Every row gives one point. Before rounding, the points of a table are all equally far from one centre. They may lie mostly on one side of it. Where is the centre, to within rounding?

Points, 5 rows:
[[ 57 -13]
 [  4   5]
 [ 56 -24]
 [ 53 -29]
 [ 55 -24]]
Centre: [ 27 -14]

Points:
[[  3   3  13   3 -13  27  -7 -20]
 [ 15 -17   2  17 -27   9 -12 -21]
 [ 13  17  28 -20 -34   7 -14 -15]
 [ 12 -12 -19   4 -45  -5 -45 -26]
 [-23  54  -3 -19 -60  11  10  -9]
 [-27   8 -25  35 -15  -3 -15  10]
 [-13  21  11  -1 -24  18 -16 -43]
 [ 27   9  -5 -29 -19 -16 -21  24]
 [  4  -7   5  12 -43 -14   5 -33]
 [ 21  19   9 -38 -36  -5 -34 -13]
 [ 27  28  18  19 -18  18 -23 -16]
 [  7  26   8  16 -19 -24 -38 -30]]
Centre: [  8  29 -27  -1 -33   0  -9  -8]

Points:
[[  2   5   5  -1  43 -26 -12  21 -12   2   5  -7 -16 -21 -10 -29  -2 -18]
 [  6 -14  21   2  27  -5 -10  17   0  19  21 -23 -20  -5   0   7 -10 -21]
 [-15  -9   3  13  25 -41 -10  15 -25   3   9  -1  -4  -4 -17  -6  -6 -17]
 [  9   2  26   8  31 -20  -4  34 -20   0  18 -10 -21 -34 -29  -6   4 -10]
 [ -2  -8   8  19  31 -17   3  25 -28  -6   0 -15  -7  -4 -34  -8  -5 -16]
 [ -5  -9   2   9  25 -15 -16  35 -11  12  16 -20 -24 -36 -25  20  -3 -16]
 [ -2 -10  12   0  19 -29  -7   3 -24  -4  11 -30   0  -4 -13  -9  -6  -8]
 [  9  -6  -3 -12  21 -11 -10  10 -36  11  18 -18 -16 -24 -25 -12  -1 -18]
 [ 12  -6   6   3  17 -19  -7  21 -27   2  -8 -28 -11 -19  -5  12 -33 -16]
 [-14  -2 -11  -5   8 -24  -7  24 -19  11  16 -24 -21 -29 -25  -8 -19 -15]
 [ 11 -19  11   5   5 -10  15  52 -10   4  20 -22   2 -15 -16  -7 -10 -12]
 [  6  -7   4  -3  38 -15 -27  38 -19  16  -3  -9 -21 -10 -25   0  -7 -20]
 [  4  -8  -1 -27  27 -35 -18  29 -14  11   9  -7 -20 -15 -12  11 -19  16]
 [  6  -1  11  15  14  -6   0  23  -5  -3   6   4  -7 -17 -26   2 -29 -33]
 [ -1 -11   6  -2  26 -43  18   7 -16  -9  10   1  -9 -11 -11  -5 -26  -3]
 [  0  -4   2  -7  13 -16   1  60 -33  13  -1  -9 -19  -9 -18 -15  -6  12]
 [  0 -16   5   8  16 -28 -23  25 -26  24   7  -4  -2 -35 -24  -8  -2 -24]
 [  4 -12   5 -20  27 -14  16   6 -18  18  -6  -7 -10  -9 -27 -13  -4 -32]
 [ -8 -22  -3   8  13  18  -5   6  -9   7   1  -6 -16 -43 -18  13 -17 -15]
 [ 10  -7   1  15  31 -24  -3  34 -15  21  -3  -2  -7   4 -28   6   0 -18]
 [ -1 -20  11  -9  25 -33 -16  14 -28   2   7   1  -7  -2 -25  18 -24  -2]
 [-22   4  10   3  48 -20 -21  23  -1  16  11   4  -6 -17  -3   4  -9 -26]
 [  6  -8  -4 -10  28 -19 -21  24  -6  11   3 -19 -20 -23 -29 -16  10  -2]]
Centre: [ -8  -8  10  -6  21  -8   3  25 -13  11   2   0  -3 -22  -9   1  -9  -1]

Points:
[[ 27  -5 -33  18   7   4 -21  -6  -8  30 -17  29 -36  -2   5  18  -4   0
  -17 -18 -22 -28   3   7]
 [ 45  13 -17  23 -17  23 -16  -9 -15  11 -18   1 -40 -10  -1  14  22 -15
  -16 -11 -18 -14  24  -5]
 [ 30   3 -12  18 -12   8  -5  14  -5  -7  -8  30 -31 -13 -14   9  13 -17
   -8  -1  -1   1  32  14]
 [ 35  17  -4  34 -11  24 -10 -13   7  14 -12  15 -33 -24  11   6  -5 -11
   -4 -13  -3 -19  17  24]
 [ 23   6 -12   9   0  -7  -5 -10 -21 -15 -10   5 -43   5   4  18  22 -27
  -11 -27  -9  -5   4 -20]
 [ 14  18  -7  30 -15   1 -30 -14  10  -2  -9  13 -32  -7   9  11  -1  -5
    7 -36  -9 -24   0   3]
 [ 29  17  -8  42 -10  15 -27  -9  14   6   4   4 -30 -12  23  22  15 -17
  -17 -26 -15 -33   7  10]
 [ 33  17  -9   5  -8  16 -29   5 -29  20  -3  -4 -26  -2  33   2  31  -4
  -12 -20 -24 -22   2  -7]
 [ 28   9 -44  14 -31   0 -15   0 -22  30 -24   8 -19  -7  17  10  12  -9
  -13 -12   0  -4  16  -7]
 [ 26  21  -2  33  -2  16 -15  17  -6  25  -4  -2 -27 -17   2  -4  -1 -13
  -25 -23   5 -15   3 -22]
 [ 40  -7 -18  26  -3  -1 -31 -12   9   8  -3 -11 -38  -1 -10   3  13 -10
  -26 -13  -3 -23  12  -4]
 [ 38  12 -23  30   2  19 -27  11 -25   2  -3  12 -20   7  -5  13   1 -19
    0 -12 -33  -6  13 -14]
 [ 34  15  -6  20   1  32 -17   0  11  11  -7   2 -48  11  -5  14   9 -29
   -3 -14 -12 -14  12   1]
 [ 32  11 -21   8  -9  21 -18   8  16  15   2  18 -26   4  18  12   5  -7
  -34 -10  -3 -30  19 -24]
 [ 18  11  -8  18  -2  13  -4   0  -7   2  10  -1 -32  -7   6  18   2 -34
  -15 -39 -14  -5  21  -5]
 [ 37  11 -12  37   2 -12 -17  -8  -4  -6  -4  11 -43   7  -6   4  21 -19
  -31  -7 -22  -5  14   3]
 [ 29   0 -11  15 -10  23 -18   5  16  17 -17  10 -28   4  15  34   4   3
  -17 -25   0 -10  21   7]
 [ 22  19   0  40  -7  16 -17   9  10  16   3  20 -28   1  24  17 -14  -3
  -17   0 -18 -12  25   7]
 [ 18   0 -24  24   1  19 -29   7   8   5   0   8 -60  -1   3  16   9  -5
  -25  -2 -22   1  -6  -1]
 [ 43   1 -19  28  -3  21 -25  14  -7  -3  -5   8 -27  -3  19   7  11 -30
  -40  -8 -15  -7  10  13]
 [ 41   2   3  20 -15   8 -29  -5 -17  -4  -4  16 -33  -1  -7  24  17  -7
    7  -7  -3  -1 -15  -1]
 [ 25  -4 -16  31 -13  13 -20   0 -18  17  -6   9 -38   6  17  11   6  -8
  -22 -32 -20  -8  16   2]
 [ 48  11  -9  26   5  -6 -20  -1 -10   9   5  12 -25   8   5  10 -12 -15
   -8 -14  10  -2  15  -8]
 [ 39  15   1  16 -24 -10  -6 -11 -14  17 -11 -19 -24   0  11   1  13 -16
  -17 -15 -29 -33  15 -16]
 [ 29   1   1  37  -3  -3 -18   3 -33   5  -2  18 -23   1  -3   8   7 -11
  -18 -12 -12  -7  23  10]
 [ 24  -1 -15  14 -16  19 -35 -16  -2   9  -9   0 -38 -13  32  24  29  -3
   -9 -11  -7  -6   7   7]
 [ 47  14  -3  18 -10  24 -12   4 -10   9 -10  13 -36   7  -9   3  12 -18
  -13  -6 -30 -15  26   3]
 [ 36  18 -18  21 -24  19 -17  11   1  -6  -2  29 -23  -1  11   1   3 -11
  -21 -14 -15  -8  30  -1]]
Centre: [ 20  11 -20  15  -1   3   2   6   1   6  -4   1 -13  -5   9   9  15  -6
  -6   1 -13 -16  -6   4]
